Each row is a point. Any point is a mix of the corners, with weights that add up to 1. It lies inside the corners' shape when no weight is negative. Is each point inside? If not, which corners have a negative weight?
In the rows, zero is written as 128.

Corners:
(1): 92  194  42
(2): 103  114  165
(3): 151  117  186
(4): 139  102  139
Points:
148  122  161 -> outside (2)
145  89  183 -> outside (1)
144  120  173 -> inside
100  172  90 -> outside (4)
115  114  154 -> inside
105  117  160 -> inside
112  155  95 -> inside
110  140  97 -> outside (3)

Corners:
(1): 222  182  164  155  160  91  129  117  156
(2): 104  73  90  102  156  106  109  97  123
(3): 153  153  114  122  170  204  111  137  176
(4): 88  59  86  172  177  165  195  133  128
(5): 125  166  163  90  91  110  132  169  140
(6): 168  170  113  36  112  126  190  127  98
(7): 92  96  129  189  67  181  93  96  188
(8): 118  87  172  156  93  166  107  83  141
(9): 94  140  88  136  174  124  158  135  101
(10): 117  83  45  155  169  135  104  154  90
Points:
133  147  146  142  129  170  155  128  162 -> outside (2, 10)
154  151  95  136  205  133  129  156  138 -> outside (6, 7, 8)
118  102  112  129  133  130  116  109  141 -> inside
122  63  93  160  140  140  133  94  121 -> outside (3, 5, 9)
129  119  73  139  177  166  131  126  145 -> outside (5, 8)
132  132  111  112  160  126  152  147  114 -> outside (7)
148  157  110  127  150  164  142  147  152 -> outside (2, 8)

Corners:
(1): 135  136  131  178  134  171  125  107  69  73  115  203  126  87  133  193  119  95
(2): 128  107  148  143  142  151  79  152  126  110  89  109  88  123  49  110  95  80
(3): 110  194  107  165  118  120  114  122  131  91  140  155  132  144  79  130  158  123
(4): 142  222  173  133  126  111  71  131  167  108  98  122  109  111  145  142  184  129
(5): 181  131  132  178  114  139  206  122  171  159  136  103  101  143  119  64  172  107
(6): 167  79  140  148  107  128  133  85  144  124  111  151  133  134  57  147  68  98
(7): 142  139  193  115  58  75  131  33  77  108  105  150  115  159  91  137  162  124
(8): 51  151  101  113  149  179  138  114  125  154  165  128  57  73  104  112  98  19
(9): 168  115  96  191  113  150  144  119  120  134  117  102  106  168  88  138  78  102
(10): 136  126  138  115  134  134  148  91  114  100  110  114  143  151  130  118  84  46
(11): 192  167  170  120  110  97  86  151  132  83  86  205  129  221  105  169  115  136
(12): 117  122  207  100  145  153  137  83  105  78  123  138  123  188  81  173  146  139
(13): 191  77  144  128  122  101  151  135  114  81  143  55  94  122  94  120  90  111
(14): 149  128  66  150  57  201  175  76  91  112  140  173  119  105  129  123  142  129
(15): 115  165  96  113  177  107  167  131  142  118  80  112  103  129  90  145  148  151
(16): 122  229  123  127  134  151  194  194  81  110  101  108  128  99  112  160  80  80
(17): 204  120  72  155  114  169  120  170  99  198  190  84  145  95  22  100  218  194
(18): 99  84  117  143  109  137  172  129  110  133  139  90  120  113  76  148  133  112
(19): 91  181  133  160  151  150  95  163  133  132  155  166  103  83  141  104  176  183
Points:
110  182  154  132  134  138  130  109  120  90  101  159  111  148  128  144  120  92 -> outside (6, 13, 17, 18)
139  135  137  136  125  146  142  120  117  123  127  127  111  125  100  131  136  119 -> outside (3)
137  151  127  142  128  141  145  128  110  109  115  134  117  121  104  147  121  110 -> inside
136  136  117  144  114  151  139  114  116  119  123  132  108  125  100  128  124  107 -> inside

Corners:
(1): 88  116  77  132  194  138  148  98  151  131  127  95  94  130  143  140  150  134  107  127
(2): 139  125  123  148  102  161  148  75  90  105  64  114  150  127  106  100  189  120  100  54
(3): 127  124  156  91  122  162  147  45  109  190  104  132  127  141  78  108  154  117  164  84
(4): 138  70  137  189  151  103  101  157  123  159  98  120  130  133  206  117  92  109  194  157
(5): 108  78  112  128  112  62  126  195  145  126  186  102  130  130  158  186  70  86  112  154
(6): 138  176  130  142  132  176  149  65  115  138  90  96  151  91  70  59  166  125  101  165
(7): 94  45  132  209  91  61  96  164  182  127  143  128  95  165  123  186  113  97  140  180
(8): 136  102  159  198  132  160  100  177  47  156  196  130  92  116  182  106  165  136  210  124
(9): 161  119  99  124  171  108  175  81  196  64  142  137  147  127  109  168  127  92  137  144
(10): 93  167  100  104  132  138  194  123  140  105  102  166  112  160  95  95  159  123  122  119
(11): 164  131  108  199  143  157  147  182  135  181  175  134  103  176  235  150  143  100  124  118
(12): 143  120  142  190  135  101  93  165  157  134  184  119  66  155  236  112  103  78  126  130
(13): 119  156  78  101  150  158  115  121  161  99  92  134  87  172  107  187  112  80  100  169
(14): 178  42  104  135  100  78  86  124  116  180  83  124  133  88  55  75  99  201  173  105
(15): 128  131  98  128  160  133  141  67  102  95  142  147  148  211  114  105  148  115  96  138
(16): 144  95  136  113  128  172  197  92  136  97  91  94  90  157  85  84  125  139  83  153
(17): 168  133  155  129  127  126  101  116  119  144  99  66  142  162  82  61  182  165  185  109
(18): 105  124  129  171  175  142  126  134  194  107  126  149  130  152  68  138  90  129  114  102
(19): 140  160  155  122  92  147  137  66  127  116  114  112  131  143  144  101  148  192  147  106
(20): 139  120  182  119  158  126  127  110  112  131  96  154  145  133  107  102  194  143  92  137
(21): 100  131  115  94  112  213  118  88  160  99  145  127  152  141  130  67  182  117  114  118
Points:
137  171  102  96  140  204  177  54  112  119  90  122  131  143  56  65  182  159  136  94 -> outside (4, 5, 7, 12, 20)
140  111  129  147  130  122  133  126  121  148  117  110  112  126  126  120  136  130  144  131 -> outside (15, 18, 21)
132  121  130  138  139  154  141  94  133  129  122  128  131  142  91  87  166  127  120  105 -> outside (4, 5, 13, 19)
131  112  129  143  138  129  134  114  133  129  123  124  126  140  126  109  144  131  132  127 -> outside (13)

Corners:
(1): 157  103  153  134  136  118  122  120  136  129  111  102  110  139  163  130  157  130  126  127
(2): 113  122  118  88  154  118  179  104  77  79  131  140  131  94  150  133  164  48  89  110
(3): 124  111  108  102  129  175  145  101  71  99  124  112  122  140  140  124  153  149  139  112
(4): 172  103  159  132  126  118  127  221  147  176  110  178  166  61  163  142  107  127  128  163
(5): 137  180  123  129  152  164  149  144  103  156  99  92  128  120  178  141  149  97  140  156
(6): 153  120  142  147  130  109  153  125  155  117  177  186  124  154  156  164  131  60  141  144
(7): 101  86  104  131  92  107  127  96  97  36  110  108  110  137  90  116  164  154  146  134
(8): 68  170  149  132  134  152  137  145  162  103  109  118  130  134  138  158  154  134  104  151
(9): 163  154  113  164  204  112  136  145  132  110  115  236  172  146  151  125  95  133  117  144
(10): 170  147  160  136  130  113  135  136  144  133  222  160  125  131  144  146  122  142  114  136
(11): 145  136  121  138  119  93  152  143  151  113  113  141  120  159  162  149  128  87  147  64
(12): 138  69  103  69  124  130  119  109  79  156  110  91  161  129  175  55  7  143  116  155
(13): 110  109  114  138  92  141  129  151  105  137  129  90  142  129  144  149  154  131  126  134
(14): 122  112  112  61  145  149  150  133  76  150  120  94  151  117  124  84  152  88  130  140
(15): 87  116  121  104  119  126  127  98  95  128  123  151  125  152  130  126  144  156  149  137
(16): 152  115  137  146  149  130  117  108  127  148  98  125  151  133  138  149  81  147  87  107
(17): 140  114  186  139  141  115  159  126  93  132  121  107  150  138  112  162  156  125  148  132
(18): 101  95  166  105  98  175  105  119  63  150  105  91  86  130  183  71  82  110  111  140
(19): 99  111  114  151  136  120  130  141  154  108  148  105  136  123  128  151  156  75  140  123
(20): 123  171  154  145  114  151  143  111  103  142  93  138  152  145  164  99  143  138  146  141
(21): 71  126  106  121  103  116  204  91  103  132  93  156  89  155  131  96  161  156  169  132
Points:
124  122  134  132  125  127  138  125  119  122  126  137  128  137  148  136  132  124  131  132 -> outside (14)
122  121  126  119  132  131  142  129  110  124  125  130  133  126  142  129  128  118  127  135 -> outside (1, 20)
128  117  130  129  127  125  136  121  114  119  120  125  133  134  136  132  130  127  127  126 -> inside
122  120  123  130  122  123  138  125  117  107  118  122  127  135  138  129  140  120  136  125 -> inside
124  131  131  136  130  130  146  130  117  115  122  144  132  132  140  132  141  117  132  132 -> outside (1, 12, 15)
138  123  134  123  135  129  139  128  110  129  123  139  136  132  147  124  122  129  125  134 -> outside (19)
164  116  158  162  130  113  109  161  157  130  140  125  134  129  158  154  102  120  116  137 -> outside (2, 3, 14, 15, 20, 21)

Corners:
(1): 129  108  119  148  148  104  171  116  152  92  165  114  59  208  158  134  153  118  98  109
(2): 168  48  143  106  56  118  43  168  110  149  134  169  163  73  56  174  86  188  142  108
(3): 143  155  133  158  85  113  78  115  127  132  123  62  147  108  157  127  97  153  191  127
(4): 197  126  175  177  92  143  134  193  97  143  155  46  186  145  159  152  94  125  142  154
(5): 135  121  136  102  177  133  157  130  135  64  103  97  126  158  142  85  158  111  67  93
(6): 188  87  86  210  146  191  31  160  95  128  152  151  134  122  74  111  80  189  118  103
(7): 168  86  68  126  109  107  74  192  109  120  180  156  157  108  130  106  103  164  135  129
(8): 101  123  73  143  131  106  172  101  103  97  147  104  77  167  84  70  154  116  67  138
(9): 107  166  136  143  225  99  162  116  114  102  104  145  92  154  130  118  197  86  77  140
(10): 204  118  104  141  127  119  56  139  88  152  88  98  152  101  135  143  114  119  152  164
(11): 123  98  146  132  160  84  144  147  84  128  76  92  133  164  186  146  77  134  173  186
(12): 149  103  141  155  123  156  122  93  71  156  131  119  179  161  130  171  98  126  201  127
(13): 188  74  125  168  58  173  85  183  78  166  124  150  140  115  140  113  106  180  159  91
(14): 91  115  143  151  194  65  171  25  107  59  165  112  100  137  131  99  168  115  91  133
(15): 156  140  108  114  89  150  156  130  120  150  75  82  186  126  166  162  55  152  92  136
(16): 161  151  99  143  213  92  162  109  126  149  138  128  83  152  149  89  137  92  137  71
(17): 84  113  95  145  173  152  149  92  115  91  140  122  66  142  121  104  142  77  56  87
(18): 184  146  157  133  141  112  118  131  57  85  134  140  158  151  148  143  87  97  144  120
(19): 111  136  163  102  177  141  157  86  161  96  134  137  70  165  143  72  149  86  77  136
(20): 158  76  121  188  101  112  166  172  131  138  88  121  172  168  136  167  81  101  146  166
(21): 141  92  130  148  74  98  85  155  115  207  115  104  187  159  149  122  72  131  136  133
Points:
135  108  149  130  95  129  146  120  107  125  111  88  148  150  147  140  97  120  121  142 -> outside (6, 7, 9, 16)
150  114  118  144  123  128  117  132  109  129  123  115  141  131  127  124  111  126  120  123 -> outside (1, 11)
149  113  127  139  126  116  123  133  109  129  122  111  135  140  137  126  117  125  130  128 -> outside (6)
151  105  125  149  124  125  110  137  105  124  134  119  136  134  118  128  109  139  125  127 -> inside

Corners:
(1): 104  112  118  127  153  76  129  121  112  116  115  166  128  100  103  211  73  199  112  121
(2): 133  94  131  76  129  133  125  156  77  194  108  159  121  135  165  100  143  119  189  95
(3): 59  167  75  116  134  99  117  103  196  171  151  129  65  138  146  175  53  185  173  113
(4): 125  99  187  141  137  196  129  139  113  165  123  172  71  125  134  107  139  103  182  152
(5): 119  215  102  158  79  166  170  106  218  143  161  131  154  99  156  139  86  103  89  90
(6): 118  80  126  126  107  79  97  136  161  75  135  139  106  110  88  153  146  151  142  102
(7): 78  106  129  125  158  7  125  166  139  160  172  168  141  113  86  137  66  195  179  165
(8): 189  133  135  181  102  116  193  138  67  131  130  127  52  169  104  153  176  99  142  141
(9): 77  75  151  112  112  138  155  129  62  158  168  134  84  97  163  125  168  114  141  102
(10): 137  120  134  169  170  146  150  143  69  169  135  113  89  66  122  119  146  170  180  135
(11): 101  164  149  99  133  181  146  78  210  115  173  102  156  156  105  136  139  144  97  57
(12): 110  134  193  198  144  67  120  113  55  122  94  126  104  95  165  129  161  136  151  118
(13): 139  62  157  166  152  117  131  149  125  187  143  105  76  107  194  171  181  133  157  79
(14): 165  131  159  131  121  165  99  150  60  161  177  176  97  128  162  99  178  144  163  119
(15): 110  183  70  93  135  149  138  108  212  120  166  139  153  157  119  137  156  125  90  143
(16): 116  137  204  141  99  143  98  165  101  151  144  104  76  122  132  201  142  130  149  120
(17): 135  216  98  102  106  142  151  141  242  84  124  137  88  137  87  112  137  118  60  93
(18): 163  186  133  87  115  145  132  83  188  165  175  93  114  118  115  125  128  58  76  114
(19): 176  103  180  131  127  125  123  162  58  102  143  91  91  148  170  137  109  146  142  164
(20): 140  94  148  135  75  158  132  118  82  222  126  130  100  149  172  95  152  179  99  159
(21): 75  191  105  152  132  160  98  127  204  120  158  112  150  127  107  136  100  85  96  89
Points:
136  151  138  139  128  143  124  130  151  127  140  126  101  125  133  147  142  119  132  104 -> outside (7, 9, 20)
128  143  148  127  110  137  130  137  126  123  141  148  114  139  122  129  143  136  121  118 -> outside (3, 10, 13, 18)
128  154  130  125  117  136  137  131  151  136  143  130  104  128  126  135  134  124  119  112 -> inside
127  135  145  137  126  137  138  130  119  152  144  132  100  128  136  135  135  129  138  122 -> outside (6)
122  149  128  130  114  143  132  127  151  146  141  130  110  131  131  126  131  131  112  120 -> inside
138  143  129  140  116  128  149  131  128  138  141  132  96  137  124  138  144  126  126  125 -> inside
133  125  154  128  136  119  129  140  108  135  143  122  92  125  134  134  149  133  152  131 -> outside (1, 5, 20, 21)

Corners:
(1): 145  50  135  160  132  157  112  127  100  122  100  96  136  117  113  169  115  94  72  159
(2): 163  145  125  96  106  111  139  123  104  151  191  135  72  113  134  182  94  119  108  125
(3): 127  158  151  109  95  151  121  144  92  83  98  166  112  111  128  101  121  114  137  142
(4): 123  152  145  96  122  81  119  149  86  78  92  136  95  130  130  184  117  120  117  134
(5): 154  133  126  144  81  123  157  140  140  94  85  89  159  161  157  111  128  100  131  168
(6): 158  93  117  116  123  112  118  109  117  99  113  161  73  155  160  116  113  85  128  144
(7): 125  146  128  132  130  134  132  140  109  125  101  114  107  106  148  139  100  166  157  110
(8): 143  94  132  113  149  154  159  148  109  114  86  126  194  155  148  156  129  116  111  127
(9): 63  165  130  130  113  135  106  143  78  67  233  130  151  106  136  115  136  145  138  133
(10): 141  96  144  138  117  95  216  135  92  111  158  82  103  103  122  94  118  142  100  139
(11): 188  86  146  89  126  105  134  101  181  221  173  111  63  106  163  171  89  87  124  119
(12): 143  45  124  146  98  143  207  149  112  149  71  80  129  177  171  105  123  120  86  135
(13): 115  107  126  187  94  126  152  149  114  136  114  122  245  100  129  96  161  169  77  147
(14): 121  145  134  107  181  138  113  130  91  141  102  126  107  122  127  104  103  108  73  132
(15): 133  143  119  153  94  131  113  146  108  86  112  143  195  127  140  85  153  128  135  95
(16): 157  107  117  128  116  137  116  115  136  78  85  83  126  114  110  175  174  93  122  169
(17): 157  95  105  124  100  117  114  116  85  123  101  69  113  108  134  123  142  118  111  172
(18): 143  136  116  126  117  141  142  127  95  121  101  114  99  123  208  93  116  110  131  118
(19): 144  132  199  126  85  140  108  115  101  79  147  101  107  145  142  163  183  124  132  170
(20): 126  126  146  175  115  130  154  141  85  227  104  89  149  118  166  131  135  129  124  137
(21): 108  137  118  113  109  141  109  7  95  91  106  103  102  126  129  128  149  97  154  161
Points:
131  122  133  132  113  123  146  130  101  108  131  114  131  120  138  118  130  126  118  134 -> inside
123  131  137  122  133  132  107  146  88  137  147  134  123  107  145  140  114  129  108  134 -> outside (5, 10, 12, 15, 16, 21)
155  85  133  126  113  127  144  118  112  124  92  105  101  135  151  133  130  106  125  135 -> outside (2, 5, 9, 13, 14)
140  115  132  140  115  130  145  146  101  113  111  106  145  134  146  133  132  124  111  141 -> outside (3, 11, 21)
135  113  132  129  113  124  151  113  102  112  121  108  117  124  138  118  128  120  119  141 -> inside

Corners:
(1): 87  155  157  202  133  89  134  69  155  131  140  145  116  129  147  106  114  112  168  116
(2): 113  97  170  132  164  92  87  230  129  134  141  88  142  140  162  127  147  92  146  110
(3): 132  114  122  135  70  124  125  116  104  122  74  98  133  121  154  167  178  122  115  136
(4): 123  87  97  143  193  116  89  168  96  161  77  103  157  84  178  99  126  104  113  119
(5): 86  120  142  114  170  106  149  118  127  148  135  106  142  172  150  157  133  81  108  94
(6): 163  138  113  148  102  95  168  93  135  153  86  166  144  79  65  122  139  89  164  146
(7): 108  68  126  144  176  123  186  133  67  173  148  144  95  150  170  147  136  141  114  148
(8): 121  127  119  150  144  155  122  56  157  134  130  148  115  157  52  72  104  145  123  133
(9): 82  174  138  141  138  94  112  66  138  143  162  164  181  78  97  124  127  87  109  133
(10): 97  145  126  184  108  71  131  82  157  115  133  132  137  82  70  120  152  147  111  94
(11): 93  62  148  98  148  102  178  137  86  85  129  69  162  135  180  199  131  111  133  129
(12): 66  117  142  133  166  94  160  136  103  126  157  49  97  158  189  162  155  103  72  169
(13): 131  125  96  167  96  121  114  111  164  146  135  136  182  146  21  90  68  142  106  138
(14): 121  167  117  154  117  157  182  80  144  111  174  174  154  103  45  111  65  105  167  70
(15): 167  92  47  55  116  146  175  132  179  158  153  195  146  126  184  115  115  57  127  215
(16): 187  125  108  26  96  168  95  85  162  249  153  136  71  98  180  147  96  83  156  198
(17): 165  71  21  21  121  158  52  80  133  194  136  115  97  145  177  127  110  44  158  189
(18): 106  54  154  138  145  102  127  195  127  103  93  91  103  149  162  200  143  63  121  135
(19): 115  209  73  169  154  161  133  64  193  106  161  162  179  92  61  161  115  165  148  114
(20): 119  174  87  135  139  117  108  53  136  121  108  183  123  140  78  102  73  134  160  92
(21): 47  89  129  114  141  145  137  190  104  179  112  73  106  112  148  196  142  155  153  143
Points:
117  126  128  148  140  122  138  127  147  137  132  138  139  122  100  126  111  126  144  114 -> outside (3, 9, 12, 17)
118  137  116  119  130  128  132  99  144  153  143  141  120  119  132  142  129  104  136  143 -> outside (4, 11, 13)
96  154  123  157  134  124  155  122  132  99  121  117  182  121  89  145  129  135  117  111 -> outside (1, 7, 10, 16, 17, 18)
118  124  115  131  133  120  129  108  134  147  132  129  137  122  119  126  117  116  135  132 -> outside (18)
117  111  116  115  129  115  127  119  124  152  128  122  127  124  142  139  122  99  130  140 -> outside (8, 19)
109  106  123  110  164  118  128  136  122  155  130  119  125  126  166  144  132  92  134  150 -> outside (3, 10, 13, 14)
109  136  124  145  128  113  135  117  145  132  133  126  145  114  115  142  121  116  134  122 -> outside (7, 8, 17)
109  135  128  161  117  115  151  106  143  120  130  146  153  125  86  136  119  125  135  117 -> outside (4, 12, 16, 17)
